Each row is a point. Two turns around zero, p and q, are shown by what they do to some points. Where does a point land after both, in the order given? Backwards means that the second turn is done in reverse. Each puzzle has new turns, and all numbers are rounded.

Turn p:
[-2.9 -2.2] -> [-3.6  0.2]
[4.8 1.7] -> [ 4.8 -1.8]
[-1.9  0.6] -> [-1.1  1.7]
Turn q:
[0.8 1.0] -> [ 1.2 -0.5]
[2.2 2.2] -> [ 2.7 -1.5]
[-1.9  3.7] -> [3.1 2.8]
[ 0.2 -0.5] -> [-0.4 -0.3]
[-1.2 -6.5] -> [-6.6 -0.5]
Where do these land?
p, then q: [-2.8  0.7] -> [1.8 2.2]
q, then p: [-0.7 -3.4] -> [-2.8  2.1]
q, then p backwards: [ 2.5 -3.6] -> [ 0.0 -4.4]
p, then q: [-1.9  4.1] -> [4.5 0.0]
q, then p backwards: [2.8 2.1] -> [3.5 0.2]

Turn p:
[-1.3 -2.6 -2.3] -> [-3.7  0.3 -0.3]
[-0.9  2.0 -2.4] -> [-0.3 -2.1 -2.5]
[-2.4  2.9  3.2] -> [ 3.6  2.3 -2.5]
[ 2.7  2.0 -1.3] -> [ 1.3 -3.3  0.7]
[0.2 1.8 4.7] -> [4.4 2.4 0.6]
[ 1.7 -6.1 -2.0] -> [-5.3  0.4  4.0]
Turn q:
[-3.1  0.5 -1.2] -> [-0.7 -2.6 -2.0]
[ 2.5 -2.6  2.8] -> [3.4 2.2 2.0]
[-2.9  2.2  3.0] -> [ 0.2 -4.2  2.1]
[ 3.4 -0.1 -4.6] -> [-2.8  4.5 -2.2]
Where do these land?
p, then q: [ 0.4  1.7 -2.4] -> [ 1.5  1.0 -2.3]
p, then q: [-2.5 -5.4  2.9] -> [-3.6 -4.7  2.9]
q, then p: [-0.4  1.9  2.4] -> [0.4 2.7 1.5]
p, then q: [3.3 3.5 0.3] -> [2.7 3.9 0.7]
q, then p: [ 3.8  0.6 -1.7] -> [ 2.6 -0.2 -3.3]
p, then q backwards: [-4.6 -2.3 -1.5] -> [ 1.4  0.9 -5.1]

Turn p:
[-4.8 -3.3  4.0 -1.6] -> [ 0.9  5.0  2.8 -4.4]
[-1.1  2.8 -2.0 -0.8] -> [ 3.0 -1.0 -1.6  0.9]
[ 0.0 -1.8 -0.6  2.0] -> [-2.1  0.8 -1.5 -0.5]
[6.1 3.5 0.4 3.1] -> [-2.8 -2.7  0.4  6.6]
[-0.1 -1.2 -1.8 -2.7] -> [ 0.8 -2.1 -0.1 -2.6]
Turn q:
[ 0.0  3.8 -4.1 -2.3] -> [-3.9  0.4  4.6  0.5]
[ 4.7  1.5 -1.3 -0.2] -> [-1.2  4.7  1.0  1.1]
[-0.8 -1.9  1.1 -1.3] -> [ 1.1 -0.7 -0.7 -2.2]
[-3.0 -6.2 -0.7 -2.1] -> [-0.8 -2.8 -3.3 -5.8]
[-0.5  3.5  4.5  3.3] -> [ 4.5 -0.9  0.5  4.8]
[-0.3 -0.6  0.6  2.7] -> [ 0.5 -0.6 -2.1  1.7]
Where do these land?
p, then q: [-0.8 -2.9  3.5 -0.4] -> [ 3.0 -1.4  3.2 -0.1]
q, then p: [ 1.0 -0.9  0.3  2.6] -> [-0.2 -0.8 -2.7  0.9]
q, then p: [ 0.2 -1.1 -0.3 -0.6] -> [ 1.0 -0.6  0.1 -0.6]
q, then p backwards: [-0.4 -2.2 -3.1  0.5] -> [ 1.1 -2.8 -1.6  1.9]
p, then q backwards: [ 2.6 -1.7 -3.6 -1.3] -> [-4.2 -2.2 -1.4  0.2]
q, then p backwards: [-4.8  9.8  1.8 -0.7] -> [ 6.5  5.5  5.0 -5.0]
p, then q backwards: [ 2.2 -1.0  1.4  0.0] -> [-0.7  1.6 -2.1 -0.7]

Turn p:
[-2.4 -3.3  1.6 -0.6  3.3  1.9  1.6 -2.6] -> [ 2.7  2.5 -0.8 -2.9  4.1  1.1  1.1  1.4]
[ 1.7 -2.5 -0.9  4.8 -2.0  0.7 -1.4 -1.6] -> [-1.2  3.1 -1.8  2.6 -1.0  3.2  1.9 -2.4]
[-4.4 -1.6  0.2  2.9  0.9  3.4  3.0 -3.0] -> [ 4.9  4.8  1.4 -0.2  2.8  1.2  0.8 -1.2]
[-2.3  2.5  0.3 -5.1 -3.5 -1.3  0.6  0.4] -> [-0.2 -4.7  4.7  0.6  1.7 -2.1 -0.2  0.1]
[  1.2   1.1  -1.2 -10.4  -4.3  -1.7  -0.5   0.8] -> [-4.0 -9.0  5.2 -2.7  1.8 -0.4 -0.2 -0.1]
[ 3.3  1.9 -3.9  2.7  3.2 -2.8  0.5  0.8] -> [-2.4  1.9 -2.8  0.0 -2.8 -0.2 -5.5 -0.6]
[ 0.3  1.6  4.4 -4.3 -3.6 -3.4  0.8  0.2] -> [-1.6 -5.5  0.8  1.6  3.0 -4.2  1.8 -0.4]
[-0.6 -2.0 -2.4  4.9  4.5 -2.3 -2.1  3.8] -> [-2.5  6.1 -2.1  0.2 -3.5 -0.3 -1.6  4.0]
[ 2.3  1.9  0.1  0.9  0.9  0.0 -2.8 -0.8] -> [ 0.2 -1.6 -2.7  1.4 -1.8  1.6 -1.0  0.7]
[ 0.9  3.5  1.1  1.0 -0.8  1.1 -3.0  0.8] -> [ 1.6 -2.4 -1.0  2.5 -3.3  0.2  0.3  0.7]
[ 0.0 -3.2  0.7  3.2  1.3  4.4  3.5  1.2] -> [ 2.5  4.8 -0.9 -3.2 -0.9 -0.2  2.8 -2.4]
Turn q:
[ 2.1  0.1 -2.4  1.2 -1.5  0.2 -2.9  0.2] -> [-0.2  0.3 -0.9  1.0 -3.8 -0.8 -2.2  0.3]
[-1.7 -6.6  6.1  4.2 -0.3 -0.4  1.6  0.4] -> [-2.2 -4.2  0.9  4.2  5.1  2.0 -0.9 -5.6]
[-1.6 -0.6  3.0  0.0 -1.0  3.3 -3.9  1.5] -> [-4.2 -3.2  0.5 -1.4  0.5 -2.0 -2.6  0.0]
[ 0.6  8.6 -3.0  2.5  2.0 -0.4 -1.1 -0.4] -> [ 3.2  1.8 -2.9 -3.4 -1.8  2.9 -3.1  6.3]
[-4.9 -0.9  0.3  4.0 -1.2 -0.2  2.6 -0.8] -> [-0.1  1.5  1.0 -1.1  3.2  3.8 -2.5 -3.7]
[ 0.1  2.9 -1.0 -1.5 -2.2 -1.8  3.6  1.5] -> [-0.1  5.0 -1.5  0.2  1.5  0.3  1.6  1.7]
[ 0.6 -0.2 -3.1 -2.0  1.8 -0.6  2.9  2.2] -> [ 1.9  2.0 -2.6 -1.3 -0.5 -0.8  3.6 -1.1]
[ 3.0  0.7 -1.6 -1.1 -0.5  3.2  0.4 -1.6] -> [-1.6  0.0  0.4 -0.3 -3.9  1.2  2.2  1.5]
[ 1.8 -4.1  2.0 -7.3  2.9 -3.3 -3.2 -3.1] -> [ 3.1 -3.4  5.2  2.2 -0.2 -6.8  4.1  0.7]
Where do these land?
q, then p: [-1.4  4.0 -3.0 -0.8 -1.4  1.7 -1.1 -3.3] -> [ 0.8 -5.1  1.8  0.2 -1.9 -2.0  2.5  0.7]
p, then q: [ 2.9 -0.1  3.1 -1.1  0.0 -1.8 -1.9 -0.8] -> [ 1.8  1.0 -0.8 -1.0 -1.0  0.2  0.5 -4.4]
p, then q backwards: [-0.5  2.6 -1.6  2.2 -0.1  3.8 -0.9  2.3] -> [ 1.9 -0.4 -4.5  0.4  0.4 -0.5 -1.2 -3.0]
p, then q: [ 4.0 -3.2  1.4 -1.4 -1.8 -1.3 -3.4 -1.2] -> [-0.2  1.0  0.5 -3.9  0.2  1.9  1.5 -5.1]
p, then q backwards: [-1.8 -4.1  2.4 -3.1  1.0 -1.3 -0.8  1.7] -> [-0.5  3.0  2.9 -4.3  0.8  1.6  1.4  0.6]
p, then q: [-5.4  2.8 -5.7  2.8  0.4 -3.0  5.3  5.5] -> [ 0.1  0.0  1.6  3.2  4.7 -3.0 -6.8  7.4]
q, then p backwards: [-0.7  0.9 -1.5  2.1 -4.1  3.6  2.5 -2.1] -> [ 1.1 -3.4 -5.5  1.5 -0.7  0.4 -1.5  0.1]
q, then p backwards: [ 1.5 -0.5  5.6 -2.1  2.0 -1.3  1.4  2.6] -> [-0.8 -1.1  5.5 -2.0 -1.4 -3.1 -1.0 -1.9]
p, then q: [-2.9  2.1 -2.8  5.0  0.1  0.5 -1.3 -4.1] -> [-1.9 -2.9 -2.2  0.1 -3.2  3.5 -3.6  3.4]
q, then p backwards: [ 4.4 -4.5  2.2 -3.6  3.7 -0.9  0.2 -0.5] -> [-0.4  1.9  6.0 -1.0 -5.2  0.9 -1.5  1.4]
